Rows are points. Each copy is the shape, with its points in the same order, turned, moved and blurred by noise. Is it also mirrored, or only turned?

Shape (6 x 3):
[[  0 -16 -19]
 [ -9   7  34]
 [ 30 -30 -15]
 [-39  42 -29]
 [ 13  13 -14]
 [ 40   3   8]]
Copy 1 (6 x 3):
[[ -7 -37 -15]
 [  4  21  -5]
 [  6 -39 -37]
 [ -2 -20  60]
 [ 21 -20   5]
 [ 33  -8 -28]]
Copy 1 is: mirrored
Copy 2 (6 x 3):
[[ 10   0  35]
 [-12 -24 -13]
 [ 44  -6  30]
 [-47  39  20]
 [ 10  19  10]
 [ 36   2  -9]]
Copy 2 is: mirrored

Shape:
[[-23   6  -4 -26]
 [  8   3  20 -15]
 [ -8  -9 -36 -15]
 [-27 -38  -4  26]
 [ 20  -6 -35  28]
 [ -3  18  -9  17]
 [ 32  -4   6   7]]
Copy 1, 7 rows:
[[-39   7  14 -15]
 [-18  -9  -9  -2]
 [-21  35  26 -26]
 [ 10   1  60   0]
 [ 23  46  14   9]
 [ -9  27  13  20]
 [ 14   5 -12  -1]]
Copy 1 is: mirrored
Copy 2 (7 x 4):
[[ 11   7  26  22]
 [  8  20   1  -9]
 [ 15 -18  -2  37]
 [-24 -48   7  -3]
 [-14 -15 -43  26]
 [-20   7 -13  23]
 [  4   8 -34  -7]]
Copy 2 is: mirrored
Copy 3, 7 rows:
[[ -7   9 -16 -34]
 [ -9   5  16  -7]
 [ 27   5 -33 -17]
 [  5 -53 -27  -8]
 [ 26  -4 -30  34]
 [-10   3 -23  14]
 [ 11   1  14  23]]
Copy 3 is: only turned
Copy 4:
[[-11  -5  18 -33]
 [ 21 -17   8 -14]
 [-17  21 -12 -31]
 [-39 -13 -19  17]
 [  3  39 -24  14]
 [  1  19  14   9]
 [ 32   2 -15   5]]
Copy 4 is: only turned

Shape (13 x 8):
[[-27  26  13 -30  58 -19 -34  14]
 [-12 -19 -15   9  32  -6  19 -60]
 [ 22  -1 -21  10  27   4 -18 -25]
 [ 15 -12 -12  30 -32  10  10 -18]
 [ 25  -4 -13  53  13   1   9   0]
 [ 30 -14  21  16   3  20  12  -8]
 [ 13  16 -26  -4 -11 -45 -13  18]
 [ -2  33  15  25  -6  23  -6   1]
 [-11  -1   9  21   2 -34 -27  23]
 [-36 -21 -29   6 -15  17  -7  -3]
 [ 18   3 -20   5  27  -3   4  23]
 [ 43  17  10  33  -5   2  -6   5]
 [ -2 -42  -2 -22  18  12  25   1]]
Copy 1 (13 x 8):
[[-60  34 -14  -2  -2   5 -27  18]
 [  6 -14  -7 -25  47 -37   5  -8]
 [ 27  -5 -10 -20  11  -6 -38  -2]
 [ 49 -24  25 -14  -2  -7  14 -16]
 [ 45 -26  -6  15  -8 -21 -18 -23]
 [ 44   6  24  16  26   2 -10  -7]
 [ 22   9 -19 -12 -48  -6  10  28]
 [ 13  10  26   2 -21  10 -11 -38]
 [ -9 -16  10  15 -38   0  -2  22]
 [ -1 -38  -2 -24   2  27  26 -14]
 [ 20   6 -31  13  -7  16 -15  -1]
 [ 54   1  14  13 -21   4 -31  -6]
 [ 12  -3 -15   6  47  20  19  13]]
Copy 1 is: only turned
Copy 2, 13 rows:
[[-24  41 -41  17   8 -31 -32 -22]
 [ 12 -42   1  37   9   4   0 -48]
 [ 26  -1 -11  28 -21   8   8 -17]
 [  8 -23  33   4 -16  33  24   5]
 [ 16 -39  -9  -3 -28   3  13  16]
 [ 27 -13  14  11  12  -4  18  22]
 [ -1  21  18 -28 -41  -8  -5 -18]
 [-23   5  -3  16  -7   4  30  24]
 [-24   5   8  -6 -28 -16 -31  14]
 [-18  -8  12   9   8  56 -18  -6]
 [ 19   8 -19 -20 -10   4   1  -1]
 [ 18  -2   6   5 -27 -12  31  29]
 [ 28  -7  11  -8  46  15 -13 -14]]
Copy 2 is: only turned

Shape:
[[ 28   5  15   4   5   5 -24 -23  11  24  12]
 [ -9   6 -19  -6 -15  31 -11 -22  -1  15 -12]
 [ -3   6 -19  16 -14 -17 -11   7  11 -21 -11]
 [ 28 -15  50  -5  -1 -25 -21 -28   5   9   7]
 [ 35  -1  26  -9 -12 -12 -10 -13 -13   5  23]
 [ 21  -5 -11  20  -4  -9  24  -9  33  -9  18]
 [ 12 -13  -3  13   0 -20  18  10  18   4   0]
 [ 37 -11  12 -23  13   2 -17 -14   6   2  -4]
 [-10  18 -14  18   1  -1  19 -12   3 -35 -17]
 [-18   5  -9  -6  18  24 -10 -13 -14  23   1]
 [-15  16 -12  -5  -7  20   8  -4  -2 -10 -13]
 [  5  -9  -6  17  -4  34  -7  -8 -17   7 -15]
 [-11  21 -16  -1  -5  22  -6  10  -9 -16  -6]
 [ 38   1  24   6  16 -15 -26 -17  -4   4  11]
 [ -4  11 -38   6  -7  -6  10 -14 -16 -12 -16]
 [  6  30  -9   6  -6   6   9   1  -4   5 -27]]
Copy 1 (16 x 11):
[[ 35 -23 -24 -13   5 -15 -16 -27  -2   0 -24]
 [-10 -23 -13  -4 -16  -4  -4 -15  30 -11   2]
 [-22   2  -7  15  -1 -10  -1  20  -7  -1 -18]
 [ 51  -4   1  -8   6 -12   6 -12  -3  11 -60]
 [ 48 -11 -16   3 -18   2   8  -6  -6   3 -40]
 [  6 -32   6  35  15 -14   6 -14 -34  -6 -12]
 [  9 -14   6  29  19  -1  12   0 -19  16 -11]
 [ 27 -22 -12 -27   1   4  20 -17  -7   5 -31]
 [-20   5   2  22  16  -2  18  -3  -8 -34  -1]
 [  5   3 -10 -12 -14  11 -12 -32  15   3  16]
 [-11  -4  -6   2 -12  -2   9   0  11 -25  13]
 [  0 -18 -18   4  10  25  -8 -11  26  -9  -6]
 [ -7   0 -14   0 -12   8   0   9   2 -29  14]
 [ 35   4 -29 -10  10  -6  -2 -20 -17   6 -45]
 [-29   2 -15  26 -13  -1  17  -9   4 -11  -4]
 [  4  -1 -26  13   8 -12  16   1  13  -9  12]]
Copy 1 is: only turned
Copy 2, 16 rows:
[[ 30  12  11   8   6 -14 -19  20  13  35   3]
 [-11   5 -34   0  -4  -3 -34   8  17  11  11]
 [-19 -23  -5   0   3 -35  11   6   0   3  12]
 [ 46  14  29 -21  37 -15  -6  17   4  14  -2]
 [ 15  13  23 -19  22  -9  -3   7  -9  37  -3]
 [  3  11   4   5 -25 -28  34   4  16  20  -8]
 [ -7   6  15   7  -4 -21  22  13  12   1 -21]
 [ 26   1  -4   1  25   8   4  27   8  29  -6]
 [  0 -22 -24   2 -21 -22  16 -16  -8 -15   3]
 [ -6   7 -11  21   4  11 -36 -10  23   6   5]
 [-14  -4 -22   3 -15   5 -13  -2   0  -4  12]
 [ -5 -22 -12  -9 -10   2 -29   0  24  18  -9]
 [-20 -21 -13  10 -12   4 -10  -3  -6   7  16]
 [ 41  -9  24   8  25 -15  -3  10   0  33  -4]
 [-20 -10 -32   8  -1 -21   2 -16  -7   5 -10]
 [ -6 -12 -16  12 -16 -11 -18  14 -13  -3 -10]]
Copy 2 is: only turned
Copy 3, 16 rows:
[[ -4  25   4  12 -18   3 -24   1  18  -6  22]
 [  8  -6   3   1 -12  27  -3 -22  18  28  19]
 [ -3   2 -24 -14  16   9  18   8  -6  19  -2]
 [-28  35   8  -4 -22 -23   1  -4  -5 -32  20]
 [ -2  23  15   4 -18 -26  -1  17  -7 -11  34]
 [ -7   7  -6  17  40 -15  12   9  23  -9   3]
 [ -7  -9  -4   1  15 -23  16   8  17  -7  -6]
 [  3  31  11  -6 -13 -27  -8 -22   9   5   2]
 [-16  -7   0   1  36  17  12 -10 -17  22  -8]
 [ 12 -26  15  -8 -11  15 -33 -21   3  15  11]
 [ 12 -16  15  -4   6  23   7 -15  -5  25   3]
 [  8 -13  -6  23 -18   7  -1 -23  -2  23   5]
 [ 22 -11   0  -3   7  19   5   0 -21  29  -1]
 [-13  34  -1   2 -16 -21 -24   4  -6 -12  15]
 [-12 -17 -10 -11  22   4   7  -6  -4  46  13]
 [-10  -4  10   1  -2  14   1  10  -2  40 -10]]
Copy 3 is: only turned
